Every row gives one point. To make a cloud, some directions were put in groups of two or more. Within a group, all points are equally far from the middle, so they leave a hole (a ring in 2 directions, a hollow ball in 3). The other directions are filled evenly. Then the cloud was stretched, turned, moved and blurred a little. How many holes are there, and how many directions does each take, smallest first?
In the rows, zero is written as 128.

Cloud (21 x 3):
[[153 135 212]
 [ 85  65 118]
 [134 191 165]
 [104 172 191]
 [ 89 169 124]
 [ 62  86 148]
 [154  45 138]
 [187 157 181]
 [ 78 100 194]
 [130  65  92]
 [122 169 102]
 [127 192 157]
 [188  78 173]
 [190 132 101]
 [202 146 159]
 [ 58 106 159]
 [ 76 146 114]
 [100 142  92]
 [199 153 155]
 [146 167 200]
 [ 87  81 102]]
Holes: 1 (3)

Cloud (26 x 4):
[[100  72 102 157]
 [ 71  75 136 124]
 [145 156 173  78]
 [168 125  88 172]
 [173 111 124  41]
 [111  84 155  26]
 [149  84  35 102]
 [ 69 136 127  64]
 [ 95  69  48  92]
 [ 53 135 134 137]
 [160 173  82 142]
 [146  65  46 125]
 [118 144  65 143]
 [ 86 123  68 102]
 [ 92 159 133  57]
 [143  92  54 139]
 [129 109 185 182]
 [ 52 158 133 122]
 [136 195 106  99]
 [ 53 183 136 134]
 [118 158  66 116]
 [ 97  97 140  21]
 [185 182 142 141]
 [140  78  54 137]
 [165 118 154 193]
 [114 173  74 138]]
Holes: 1 (3)

Cloud (32 x 4):
[[194  74 176 141]
 [137 132 177 190]
 [123  52 146 121]
 [173  76  80  85]
 [120 160 125  45]
 [173  77  98 204]
 [179  59 152 101]
 [ 72 104 134 109]
 [101  70 155 121]
 [156 109 169 202]
 [102 129 189 123]
 [141 112 128 214]
 [ 68 123 121 102]
 [131 146 178 184]
 [132  54  82 166]
 [176  94 152 208]
 [108 169 153  59]
 [186 168 161  75]
 [172  88  76  77]
 [160  64 178 134]
 [163 206 131 139]
 [229 121 154 130]
 [133 107 114 211]
 [194 154  69 130]
 [155 176  67 118]
 [160 201 105 141]
 [124 184 185 119]
 [ 74 105 142 107]
 [140 163  61  93]
 [223 148 150 117]
 [182 172  72 128]
 [179 183  82 132]]
Holes: 2 (2, 2)

Cloud, 55 rows:
[[102 163 169 166 195 151]
 [153 105 140 170 101 159]
 [161 102 210 134 175 144]
 [221  96  91 133 119 172]
 [ 86 161 106 119 145  94]
 [ 93 153  99 118 160 174]
 [131  66 156 183 188 101]
 [203  84 115 112 112 122]
 [150  91 109 157  36 186]
 [154  76  83 189 202 155]
 [206  94 156 102 154 129]
 [ 93 117 102 134  40 144]
 [172  32 115 141  43 148]
 [160 115  72  44 111 102]
 [191  54 158 167 201 130]
 [181  63 129  80 156 128]
 [ 87  99 198 142 164 100]
 [173 111  99 107 172 160]
 [120 147 166  77 112 105]
 [179 177 130 182  62 214]
 [157 141 193 123 104  79]
 [122 196 171 201 131 130]
 [113  77 167 157 144 201]
 [114 153 157 223 113 192]
 [187 103  91 188 173 115]
 [195 128  74 135 188 124]
 [193  78 191 153 135  90]
 [176 168 106 204 180 145]
 [127 146 187 211  77 177]
 [182 113  83 175 148  91]
 [239 111 119 120 103 136]
 [ 27 163 161 162 128 134]
 [125 124  43 119  85 155]
 [172 161 144 150 209 194]
 [136 152 115 128  97 136]
 [172  86  88 151 127 198]
 [198 105 198 111 148 230]
 [137  49 155  73 109 171]
 [130 134 109 156 135 196]
 [164 110 207 114 101 217]
 [ 70  66 121 169 147 188]
 [186  74 125 144  54 156]
 [143 164 117 130  51 195]
 [126  91  84 133  59 133]
 [122  85  76  82  62  76]
 [139  54 113 190  74 108]
 [ 72  95  66 134  70 168]
 [128 115 130 112  42  95]
 [ 73 139  87 144 169 210]
 [146 144  66  78  55 109]
 [152  74 188 122 195 132]
 [143 158 132  85 116 191]
 [169  70 142 158  76 138]
 [153 122 115 132 216 110]
 [105 152 153  74 162 192]]
Holes: 0

Cloud (75 x 8):
[[103 126 175 182 149  38  62 131]
 [ 87  86  72 105 187  81 213 137]
 [140 122 156  86 218 115 135 227]
 [ 74 108 173 112 181  90 125 135]
 [133 139  78  55 149 122 165 223]
 [ 80  85 170 129 160  94 146 209]
 [179 128 123 159  47  54 121 113]
 [157 102 100  89 205  92 213 170]
 [ 96 110  91 137 149 141  66  98]
 [ 90  60 158 145 123 157 178 165]
 [145 115 135 109 237 153 178 193]
 [ 86 179 152 169 120 134 175 204]
 [182 123 160 172 117  95  93 200]
 [ 99 119 107 111  50  36 168 114]
 [161 105 130 207  92 124 162 213]
 [101  69  39 105 134 105 173  96]
 [151 190 175  85 104 135 139 178]
 [158 159 106 131 156 149 108 246]
 [154 140  89 129  79 199 118 136]
 [159 164  94 158 144 124 227 100]
 [115 200 174 169 166 128 147  94]
 [113  67 107 133 109  81 129  57]
 [211 128 100 160 130  81 135  71]
 [147 148  89 160 171 177  97 105]
 [136 203 153 174  81  64 137 168]
 [122  92  73 114  73  18 130 124]
 [189  80 153 150 154 139 115 199]
 [177 121 187 124 118  92 205  99]
 [156 149 143 112 233  83 142 128]
 [172 156 212 180 177 111 169 125]
 [194 128  71 174 103  90 124 163]
 [134 139 126 173 173  59  56 166]
 [197  72 138 123  91  88 129 109]
 [111 153 200  99 130 185 162 228]
 [164 141 115  63 191  84 148 149]
 [101 113  99 125 167 153  94 213]
 [ 95 172 100 100 155  64  68 164]
 [182  98  73  83 164 195 180 138]
 [211 110 132 102 164  66 130  69]
 [125 161 104 116 130 155  38 160]
 [209  77 147 104  74  95 120 154]
 [123  85  35 144 102  56 105 121]
 [182 105 196 150  92 113  87 192]
 [131 135  71  62 141 140 182 126]
 [183  97 112 152 204 144 194 147]
 [193 101 179 173 170 154 184 161]
 [ 99 117  90 100  86  63  54 149]
 [179  66 165  74 101  75 167 108]
 [ 79 144 179 108  98 107  75 177]
 [156  73 122 114  55  91 201 126]
 [138 171  68 122 110 149 131 233]
 [100 107 150  59  79  81 170 174]
 [182 128  25 147 110  87 169 175]
 [ 51 170 112 134 112  87 103 171]
 [190 181 195 130 200  92 142 165]
 [169 171 125 152 156  94 233 153]
 [193 150 121 182  79 109 115 177]
 [165 172  94 180 112 120 150 246]
 [181 101 110 129 206 112 186 118]
 [156  93 113  84 174  53 141  76]
 [167 187 172 218 156 112  95 144]
 [101 127  93 124 126  69  44 167]
 [141 160 129  80 208 136 160 140]
 [151 113 141 155  67  57 120 207]
 [132 175 137  74 191  81  85 153]
 [168 155 120 164 148  78 105 227]
 [ 86 211 145 211 132 108 137 145]
 [ 59 187 151 158 109  70 129 140]
 [216 121  91 150 112 100 135 116]
 [ 57  93 135 151 142 123 132 178]
 [109 140  80 125  99 136 205  77]
 [110 180 157  90 166 143 149 155]
 [134 145 145 136  26  65  87 116]
 [109 116 126 218 141  36  82 125]
 [177 132  89 195 170  54 170  54]]
Holes: 2 (3, 3)
